Rows are points. Two turns around zero, p and q, are shown by what they do to some points. Where does a point land after both, in the order given? Backwards means that the second turn is done in reverse. Each puzzle has new turns, and all numbers are rounded.

Turn p:
[ 16  33 -31] -> [ 29  29 -25]
[  8 -30   6] -> [  5 -21  23]
[-6 -9 12] -> [-12  -8   8]
[13 -6 48] -> [-27  11  41]
[-27 -11   8] -> [-22 -20  -6]
[ -4  22 -42] -> [ 26   8 -39]
Turn q:
[33  0 -6] -> [32  0 -9]
[-19 -19  12] -> [-24 -16  -7]
[21 42  7] -> [31  8 35]
[-35 -23 -13] -> [-39   7 -19]
Where do these land?
q, then p: [-33 -34  -4] -> [ -6 -29 -37]
q, then p: [-16  38 -19] -> [-29  35  -3]
p, then q backwards: [  5 -23 -25] -> [29 -5 18]
q, then p: [11  2 31] -> [  0 -17  28]
p, then q: [-4 24 25] -> [-18  13  27]
q, then p: [37 -8 -8] -> [36 10 11]

Turn p:
[  1 -38  -7 -23   9 -20] -> [-27   1 -14  19   9 -34]
[-12  11  11  -6   8 -20] -> [ -4  13 -22 -15   2   1]
[ 28   6  21 -16  -3  12] -> [ 12  14  15  -4 -28 -18]
[-32  -8  15  34 -17  29] -> [-20  -7  15  10 -11  52]
[ 20   8 -30  -9  22  14] -> [ 16  -7  25  -9  25 -23]
[-28  15   8  -8 -33   8] -> [-11 -24 -10 -20 -26  21]
[ 22   5 -19  28  13 -22] -> [32  7 -9 19 28  0]
Turn q:
[-18  -7  15  -7   2  12] -> [ -7 -17   4  -8   3 -20]
[16 -7  7 11 -9 19] -> [  7 -16  -6  24   2   0]
[ 13   6  37  -7  13 -16] -> [ 15   0  -1 -12  41  -2]
[ 18 -24   3 -17  -8  -8] -> [  2  -2 -36  -3   6   1]
[-21   5 -13  16  33  16] -> [-35  -1  31   6  -1   1]
[ -1  44 -45   3   0  25] -> [ -1  -6  35   3 -41  40]
[ -6 -17  -4   1 -29 -48] -> [ 18  42 -28 -10  -9 -21]
Where do these land?
q, then p: [  5 -32 -18  -7 -11 -40] -> [ 25 -34  -8 -29  21  -2]
q, then p backwards: [ 9 45 -1 -8 -6 16] -> [  6  25  -7  21 -16  32]
p, then q: [ 11 -18  -4 -19  30  26] -> [ 11  12  16 -23  30 -21]
q, then p: [-3 23 -7 42 -3  6] -> [ 19  25  -1   8 -22  30]
p, then q: [ 14  34   4 -10   8 -19] -> [ 11   4 -15 -15  -1  36]
p, then q: [ -5 -30   7   3   0  -7] -> [ -5  14  21   9 -11 -14]
q, then p: [-29 -24  14  11   1  -3] -> [ -2   6 -39  -3  12   1]
q, then p: [-22 -32 -16 -15  -7  -6] -> [ -6 -33 -28 -10   6  -2]
q, then p backwards: [ 20  34  21   5 -11  27] -> [ 18  12 -30  27 -18  21]

Turn p:
[ 21  24  -6   7  -9 -11 -27 -12  12] -> [ -1  21 -17 -24   9  14 -17 -20   7]
[ 14  -4  18  20   0  -2 -18 -21  17] -> [  6  -4   8 -27   8  13  -8 -10  27]
[-15 -10  15  -1   1   3 -24  12 -21] -> [-12 -17  -5  23  -7  22  -8   4  11]
[-18 -10  13   4 -11   5 -18  10   7] -> [-15   0   8  11 -15  12   1  -2  21]
[-23  23  -6  -3   9   1  37   7  -4] -> [  6  -5  10  15 -11 -26  10 -18 -32]
[-15 -19  32 -10 -35  -4   2  12 -29] -> [-20  -3  35  31  -2  23 -19  21  -4]
[-18  -5 -48  11   3   0  25   3   3] -> [  3   3 -13 -13 -35 -24  19  13 -27]
[ 43  15  -6   5  10  26 -15 -24  13] -> [ -1   2 -19 -38  39   8  15 -13   8]
[-11   5 -13 -11  22 -18  35  -7 -17] -> [ 19 -15  -3   9  -3 -32  -9   6 -31]
[-18  -5 -23 -32  12  -3  30   2   8] -> [ -2   4  -5  16  -6 -48   8  12 -13]
[ 39 -12  24  10  -2   2 -27  19  12] -> [16 16 -1 -1 22 37  8  4 33]
Turn q:
[ 15  23 -11   7   4 -23 -10  -7  32] -> [ -6  13  -2  -6  16 -23 -16   9  35]
[-16   5  -8   0  12   5  15  15 -26] -> [ -6 -18  -1  20  10  21  -2   3 -17]
[  1  -3   5  -4  29   3  13 -17 -19] -> [-19  -3 -18  -8  11  24   6 -14  -9]
[  9 -10 -31  -9  -5 -18   1  -4 -38] -> [  1 -21 -23  15  10 -16 -16 -24 -25]
[ 18  -6   9   8   0 -15   9   9  38] -> [-16  23  15  -5   5 -27  15  12  15]
[ 18   4  10  -1 -27  25 -25  21  -1] -> [49  2  8 -3 -3 -9 15 10 -2]
[-16   5  -4 -20   4   0  28 -19 -14] -> [-21  -2 -26  16 -15  19  -4  -3  -6]
[-10   5  25  -3  10 -32  -5  -7  29] -> [-24  31   9 -21  -2  -5 -19  18   7]
[ -1  -3  20  39 -47  35 -30   9  11] -> [ 55  10  48  -1 -23   0  11 -11  15]
[-19 -19 -16 -17  20  21   4  -1 -12] -> [-13 -37 -10  -6 -11  17  10   1 -12]
Where do these land?
q, then p: [ 19  -1   9  17  14  20 -37  16  -5] -> [ 19  -5  -3  12  45 -14   6  11  10]
p, then q: [ 31 -23  38  -4 -13  -4   3 -28 -15] -> [  0  -3  11 -45  16  15  23  30 -13]
p, then q: [-31  18  -3  -8  -7  -4 -11  17   9] -> [  7   8  11  12 -16   3 -24 -18  19]
p, then q: [ 23  27 -17  -9 -10 -18 -18   9  39] -> [  5   4 -35   7  12   3 -24  13  42]
p, then q: [ 29  36   4   8  -6  -9   1  -4 -22] -> [ 16 -18 -29 -18  16  25   3 -16  -1]
p, then q: [-25 -25  -1 -24  16  10  12  24  11] -> [-20  18  36  25   7 -17  -3  -5   2]
p, then q: [  1  14 -13   2 -12  -9  12  12 -19] -> [ 21  -5  -5  12  10  13  -7 -13 -11]
q, then p: [-24   5  -2 -22 -22  16   1 -18  22] -> [-21  40  14  -7 -12  11   8   7   2]
q, then p: [-21  -8 -10  25  18 -31   5 -23 -17] -> [-30 -35  -8  -7 -10  -2 -19 -12  23]
q, then p: [-11 -14  -3  -4  32  29  14 -17  18] -> [-23  -1  24   8 -11 -32  24  12   2]
p, then q: [-10 -13 -19 -16 -20   0  15   4 -17] -> [ 10  -4  18  19   8   7 -16   9 -23]
p, then q: [ 18 -16  18  36  10  -2   4   7  -2] -> [ 9  9 -9 -7 -2 -6 45  2 -1]
